Rows are points. A path goes straight from each point to the next, and from the last back to the first. The post is the endless flat space through its rows: a point in 2 columns, a line in 3, a plane in 4, and so on, so that a path can go around it. How many times does the path go around the post? Going back the other way cancels.
In the rows, 128 means zero.

Post, one row:
[[128 141]]
Path, 17 rows:
[[103 161]
 [120 112]
 [151  83]
 [185 150]
 [177  87]
 [138  63]
 [135 109]
 [136 103]
 [ 93 110]
 [153  89]
 [122  77]
 [ 93 150]
 [110 158]
 [115 124]
 [152 107]
 [177 153]
 [129 162]]
Times around: 1

Post (7 x 8):
[[172 152 103 100 124 100 155 191]
 [132 155  87 145 155 145 148  79]
 [137  82 124 141 103 149 127 134]
 [133 123 113 113 140 102 194 166]
 [170 146 120 125 103 116 161 112]
 [202 195 146 110 180 130 121  74]
 [ 99 110 129 150 103  90  74 150]]
Path, 20 rows:
[[190 109 104 145 107 105 165  84]
 [169 131 135 123 172  87 126 117]
 [166 137  84 100 116 145 121 162]
 [124 130  80 128  92 169 116 113]
 [158 143 166 121 185 142 187 148]
 [169 178 148 131 122 130 124 114]
 [134 156 117 121 147 123 117 155]
 [190 161 140 134 162 149 166  91]
 [219 139 135 126 114  93 122 142]
 [112  85  81 133 118 123 124 108]
 [133 155  93  86 116 144 111 110]
 [110 147 148 101 126 110 118 163]
 [136 117  99 161  57 133  79 158]
 [166 112 178 141 118  73 185 111]
 [143 158 110 144 150  47 105  97]
 [154 109 123 108 160 154 164  83]
 [137 113 132  97 147 182 149 104]
 [151 122 130 103  96 133 104 181]
 [142  97 134 145  68 146 177 156]
 [154  95 112 194 102 111 119 150]]
Times around: 3

Post:
[[150 130  67 117 142 147 115 151 143 140 135  53 155 199 125  97  48 110]
 [103 119 192 137 136 162 169 138  98 110 153 133 135 109 106 120 107 163]
 [ 86 109 117 143 111 112 151 106 168 108 101 155 172  81  33 167 121 175]
 [197 166 123 120 141 155 111 183 166 190 118 161 159 115  94 142 152 153]
 [140  93 148 162 172 105 144 121 161 131 108 116  90 101  71 139 142 125]
 [133  70 112 144 120 127 117 143 122 132 168 120 139  73 148 119 133 162]
 [128 175 100 133 114 172 128 118  83 105 148  94 146 105 151  99  76 128]
 [121 144  71 160 120 119  92 109 190 136 166  87 138 157  67 119 150 146]
 [105 135 145 163 111 123 135  97  95 109 147 147 179 112 101  98  87  82]
 [135 173 120 155 139 123 167 140 141 123 185 127 135  94 158 135 155 131]
 [113 158  97 126 118 107  98 145 121 100 141 170 100  92 123 130 102 119]
 [158 108  84 140  72 128 128  78 171  97 125 143 164 140 128  66  94 135]
 [139  51 154  72 154 116 132 123 171 156  77 124  97 104  96 171 205 117]
 [140  93 139 184 145 105 103 143 129 112  71 124 134 154 119 112 144 108]
 [164 122  85 139 136 144 132 151 113 170  94 117 117 186  70 170 106 136]
 [156 144 184 105  70 131 174 133 175 106 125 143 111  56  84 189 127  86]
 [137 159 162  78 136  84 116 161 141 203 131 130 104  94 115 147 163 155]]
Path (25 x 18):
[[191 130 107 183  96 108  96 151 173 146 126 130 199 130 140 118 135 148]
 [168 106 112 127 107 115  70 123 131 123 136 160 103 134  76 147 151 117]
 [148 163 119 147 156 107 127 194 191  94 173 125 121 104 113  95 154 145]
 [134 151 113 128 108  90 165 127 195 112 147  85 162 128  97 114 119  84]
 [194 167 149 145 105 173 133 178 142 120 179 101 160  76  88 143 150 146]
 [187  66 197 132 150 143 139 154 130 102 100 127  83  93  93 196 109 125]
 [155 121 110  96 117  80 103 142 191 129 192  68 179 122 164 126 128 107]
 [160 127 144 170 150 113 168 155 150 142 149 165 163  86  76 157 172 130]
 [ 88 147 115 132 113 110 122 150 103 137 164 122 141 119 134  90 130 137]
 [137 155 119 118 104 120 168 123 205 114 135  98 141 128  89 128 132 117]
 [117 170  80 105 113 126 117  95 144 139 156 142 144 114 102 102 158 157]
 [123 170 139 117 124 127 111 139 116 171  73 149 131  90 113 115 134  99]
 [137 105 157 198  96 106 125 133 215 131 105 108 174 107 145 103 123 184]
 [193 130 124  88 174 129 133 117 200 161 128 144 125  60 133 132 133 103]
 [162 121 123 142 137 115 120 128 128 127 133 165 133 171  94 137 147 165]
 [145 141 130 135 146  80 152 134 138 109 152 138 123 186 125 117 112 110]
 [166 155 120 164 179 118 172 123 159 167 124 112 191 155 105 156 112 136]
 [160  49 158 105  67 105 102  93 165 158  99  76 110 149 132 164 150 104]
 [133 111 156 131 139 114 148 103 171 114 158 141 108 158  67 114 109 159]
 [109 120 164 177 114 127 108 149 154 118 119 143 101 194  67 186 117 142]
 [ 79 133  79 126 113 148  85 161 138 124 137 137  81  89  93 168 105 148]
 [141  90  95 155 127 125 179 164 180 124 125  82 120 129 100 127  72 140]
 [155 169 174 118 119 175 171 110 103 139 155  99 145 166 141  85 166 119]
 [154  86  67 118 157 129  95 127 173 129 111  99 181 127 106 129 172 113]
 [115 106 115 141 159 133 138 120  87 106 155 105 117 138 132 144 101  89]]
Times around: 0

Post, 17 rows:
[[136 133 102 107 141 159 157 125 169 114 149 127 137 133 127  68 125 120]
 [ 89 106 168 117 119 170 150 123 169 153 108 121 177 141 120 120 145 124]
 [116 152  62 135 195 169  96  89 110 124  90 135 107  83 121 131  95 181]
 [ 89  81 114 126 112 145 119 167 141 145  97 121 135 130 158 127 159 118]
 [124  96  88 105 135 130  88 103 157 145  85 171 112 122  87 124  86 169]
 [155 106 125 118 116 130 144 125 125 101 130 104 158 119 163 127 134 137]
 [ 83  98 151 164  91 171 160 144 140 168 124  84 124 152 163 136 127 126]
 [ 97 180 140  87 103 115 158 186 154 161 125 136 110 126 109 135  90 138]
 [172 130 177  86 171 123  66  97 166 193  16 144 173 127 111  39 156 127]
 [129 190 117 107  77  96 133 139  97 142 132 141 112 140  98 138 125  98]
 [128 132 145 133 138 104  93 146 147 133 140 150 141 158 116 157 136 138]
 [168 106 165  78 148 134  90 153  86 121 124 140 117  98 106 131 102 143]
 [187 139 161 108 149  84  89 125 126 216  86 217  59  62  40 204 158 145]
 [120  98 143 130 133 151 128 152 127 147 104 146 145 181 156 188 100 116]
 [ 99 120  98 139 106 153 145 140  97 168 169 125 152 131 170 129 129 147]
 [144 174 164  70 130 113 136 157  35 230 125  68 116 148  87 178 153 145]
 [119 108 167  85 133 125 122 128 136 109 132 148 111 140 162 141 118 139]]
Path (25 x 18):
[[101  90 106  94 145  94  54 130 109 202 147 164 162 135 157 108 104 173]
 [156 119 177 137 137  96  77 167  84 145  43 113 120  80 100 162 132 141]
 [141 131 123  93 160 123 103 156 132 162 104 147 119 132 104 100 153 134]
 [127 190 142  96 115 143 134 117 116 132 109 103 150 152  65 150  97 138]
 [148 208  92 141 113  75 111 179 129 122 230 151 110 115 103 138 171 117]
 [139 155 149 115 153 131 107 146 115 158 137 142 173 106 124 164 202 159]
 [115 200 128 115  95 129 147 142 121  81 145 145 102 179 101 122  57 150]
 [157 144 127 111 147 184 140 150 118 197  93 116 198 134 185 145  88 156]
 [146 136 134 113  88 130 104 138 120 180 132 128 146  92  79 126 132  94]
 [ 78 135 175 127 111 116 124  93 116 152 110 111  99 145 123 180 150 111]
 [ 80 116 124 100 110 162 215 116 139 186 121 131 130 159 121  98 168 103]
 [157  84 140 125 114  96 101 139 164 175 124 188 109 121 102 122 158 158]
 [115 181 113 103 125 162 114 137 134 125 124 166 121 115 114 140 123 125]
 [150  79 144 108 160 136  98 135 127 121 166 105  97  98 127 137 158 163]
 [148  72 123  97 142 124 100 132 150 183 121 162 129 110 121  97  94 144]
 [128 128  96 130 170 130 170 156 150 132 124 153 115 129 124 122 115 126]
 [110 124 116 106 134 181 166 157 129 166  72 122 162 146 125 132  89 178]
 [130 175 130 162 117 173 162  83 194 132 104 118 117 126 144 101 145 138]
 [161  64 135 120 147 167  80 166  83 163 151 136 182  82 129 209 142 153]
 [150 131 105 145  89  83 120 134 150 200  94 124 115 150 136 115 145 102]
 [130 129 162 122 134 126 126 143 134 214  67 159 114 186 111 151  82  70]
 [121 110 120 106 141 132 123 148 113 106  81 134 130 106 124 135 123 135]
 [104 120  69 124 126 130 150 165 164 159 129 151 100 155 146 158 112 166]
 [141 156 139 104  44 105 122 166 136 137 186 126 162 108 132 110 121 165]
 [129 167 151  90 148  95  73 144 106 147 103  87 128 134 151 130 139 141]]
Times around: 4

Post:
[[120 152 124 148 128 143 160 140  46 167 134 146 182 116  71  93 136 132]
 [151 135 117 115 143 121 119 110 146 105 103 110  76 103 208 114 151 122]
 [137 138  95 101 126 134 141 144 138  91 145 118 118 130 130 125 137  99]
 [ 88 120 111 165 104 108 136 189 103 169 162 158 181 148  61 115 154 194]
 [122 174 121 117 129 121 162 127 106 144 133 178 159 170  97  99  96 168]
 [118 130 127 149 144 124 156 146  79 195 164 116 166 157  78  89 103 119]
 [111 134 147 115 126 144 143 145  53 162 163 127 189 150  82 125 152 132]
 [164 149 101 110 134 149 102 144 100 157  91 130  78 117 170 148 123 102]
 [168  96 125 138 115 146 139 112  95 150 112 135 113 128 142 138 114  92]
 [143 142 122 144 116 121 141  92 128 125  86  92  91 122 154 171 150  65]
 [ 73 139 147 151 136 134 107 145  95 122 117 138 136 101 108 133 116 131]
 [123 116  80 111 117 116 118  71 145 133  99 113 101  90 158 145 128 108]
 [153 137 115 138 140 122 121 156 122 122 133 120 205 151  92 117 107 153]
 [157 148 113 133 149 118 125  87 129 113 141 116  93  98 160 154 150 123]
 [155 131 103 123 131 164 100 100 103 154 112 148  84 155 135 117 160  90]
 [142 146  87 137 129 147 140 104 134  90 140 122 137 149 181 132 115 132]
 [124 135  94 122 144 130 156 128 144  93 119 105 121 163 113 124  97 171]]
Path:
[[130 141 121 157 182 107 132  71 157 129  98 120  79 106 123 140 119 150]
 [154 119 118 111 160 125 117 141  95 117 149 112 119  56 199  89 148 102]
 [138 139  92 113 131 118  77  88 131 150  84 117  98 133 165 131 164 134]
 [129  62 113 185 110 149  77 153 147 126 123 110  85 166 155 117 149 125]
 [123 117 118 130 154 165  80 249 116  34 162  92 105 180 143 120 206 110]
 [129  93 103 143 109 143 139 154  93 140  99 131 152 141 104 120 126 124]
 [ 90 157 156 144 153 133 165 194  71  94 123 130 132 135 143  81 137 148]
 [134 166  76  71 139 133  77 207  92 158 168 152 137 135 116  94  75 142]
 [145 124  65 157  91  73 148 124 148 203 169  87 158 138  61 153 128 161]
 [112 116 137  95 104 145  75 109  98 213  72 200  77  83 117 137  99 144]
 [151 111 106 159 111 156 148 156 117 159 130 144 181 179 102 161  79 106]
 [ 97  99 127  98 141 131  65 107  70 152 119 227 134  94 128 151 123 133]
 [129 123 142 137  98 136 185 151  51 123  85 150 115 145 112 121 140  91]
 [133 106  44 153 106 101 131 144 166 134  91  80 127 119  95 107 112 136]
 [119 103 128  83 113 108  41  80 103 175  58 116  85  15 196 163 122 117]
 [128 149 126 147 167  89 102  79 101 132 130 135 139 144 130 146 129 154]
 [127 140 150 101 162  91 134 123 124 133  87 133 116 129 164 137 178 133]
 [164  58  93 147 151 108 124 145 161 117 130 113 147 148 129 125 152 165]
 [170 109  99 162  88 142 143 113 120 120  86 141 163 208  92 159 125  85]
 [179  96  97 164  86 136 137 104 109 136 124 130 111 170 139 122 128  55]
 [184 149 143 122  96 120 125 154 105 142 115 157 139 107 143 109 126 153]
 [129 198  97  98 137 156 178 138 108 114 170 118 104 168  54 120 182 136]
 [137 176  95  94  89 126 144 134 103 144 173 139 122 121 107 103 200 155]
 [117  68  65 126  62 125 145 132 115 126 130 109 110 134  79 117 124  61]
 [175 173 131 134 116 124 121  94 138  99 127 119 103 130 110 162 142 144]
 [164 144 114 139 133 209 144 112  60 132 125 173 136  93 137 125 107 141]
 [151  66  91 159 122 121 140 117 163 122 114 101 139 172 130 148 132 191]
 [155 122 106 145 164 158 109 136 112 121 116 117 136 181 156 129  71 122]
 [131 124 154 120 148 137 116  91  79 132 126 160 160 117 148 163 174 115]
 [125 112 152  92 160 152 111 133 111 132  98 152  85  59 190 141 124 158]
 [149 163 122  80 132 161 186 131 112  99 184 135 186 133  84 128 109 126]]
Times around: 2

Post (17 x 18):
[[ 95 120 167 143 150 133 164 125 118 103  98 106 120 166 139 117 103  90]
 [187 121 118 125 148 134 125 125  67 167  93 110 120 111  81  99  98 136]
 [128 159 125 104 115 127  95 106 112 165 116  91 127 114 127 115 123 159]
 [118 115 110  93  93 146  94 136 100 108 151 121 178 137 133 140 151 133]
 [116 108 153 121  81 151 104 143 128 103  99 134 175 119 124 147 142 177]
 [110 112 121 131 110 105 107 144 136 100 134 151 176 134 180 194 164 148]
 [169 159 133 107  95 141 107 131 135 142 100 127 137 109 137 106 134 137]
 [109 123  84 100  84 140 114 118 126 145  98 138 137 130 119 143 136 130]
 [172  97 198  97 130 126 161  89  70 156 113 117  76 167 130 113  89 120]
 [133 117 102 123  98 116  82 151 152 129 128 123 158 158 156 138 118 153]
 [ 76 134 156 104 112  61 135 151 149  50  93 120 160 183 137 141 156 151]
 [166 113 113 127  71 119 114 127  99 166 119  73 129 109 131 132 129 130]
 [176  87 198 114 151 118 131 111 110 192 119  97  74 141  99  93 130 109]
 [118 116 149 131 153  99 142  87 163  61 114 115 163 157 116 146 106 112]
 [152 135 119 119  93 161 143 145 123 141 152 127 130 140 104 165 137 159]
 [126  95 172 132 152 105 165  99 100 135 123 125  75 122  95  76  68 108]
 [194  73 158 108 159 142 134 111 108 142 109  90  48 139 137 104 133 133]]
Path (24 x 18):
[[139 107 175  96  94 139 117 111 113 100  92 154 127 145 131 133 135 118]
 [118 125 170 102 136 127 133 100  90 138  84 106  97 129  96 109 133  89]
 [182 149 119 116  94 146 145 121 129 152 136 100  89 173 118 137 150 126]
 [238 112 173 154 119 184  88 167  91 215 165 151 145 109 162 149  95 129]
 [ 68  98 103  85  76  96 143 146 126 172 109 110  77 166 125 118 154  81]
 [159  78 113  80 121 159 151 130 102  95  79 106 105 192 123 141 150 145]
 [112 107 214 134 105  67 145 106  95 118  88  66 136 151 147  86 164 125]
 [136  91 147 128  73  80 151 182 149 119 142 124 173 164  70 108 125 197]
 [145 135 134  89 125 146 163  70  60 189 112 163  80 177 132 162 115 118]
 [133 117 196 118 130 121 114 116 149 145 128 136  70 172 114 115  96 116]
 [ 98 112 195 128  78 103 140 147 145 102  89  94 137 138 163 192 108 188]
 [193  88 112 118 145 167 121 127  92 146 133 147 124 128 156 103  94 111]
 [163  93 136 156 128 149 101  83 188 121 108  98 170 137  59  83  84 156]
 [126 122 203 122  63 123 111 117 119 163 134 151 142 141  69 113 140 159]
 [200  89 131 119 123  94 111 147 111 112 139 144 112 141  71 116 137 128]
 [116  77 186  93 100 120 109 103  69 139  67 107 148  99 112 114  98 104]
 [ 64  99 194 109 159 100 175 127 140  73  77 101  93 166 119  89 128 104]
 [ 75 151 166  80  99 113 147  69  95 163 125 102  90 144 197  97 141 111]
 [157 105  83 115 112 140 108 130  83 125 164 117 116 149 173 184 143 179]
 [215 138  68 147 195 153 122 117 142 122 136 115 132 108 102 221 149 115]
 [133 130 115 139 142 124  91 140 152 139 120  65 156 126 142 153 105 181]
 [133 114 104 109 157 118 168 114 104 150 103  84 133 182  94 120 104 133]
 [201  93 113 155 183 104  98 111 103 189 122 109 140 129 106 137 171 133]
 [161 111 113 158 102  98 108 166 108 126 149 149 158 119 137 107 134 155]]
Times around: 4
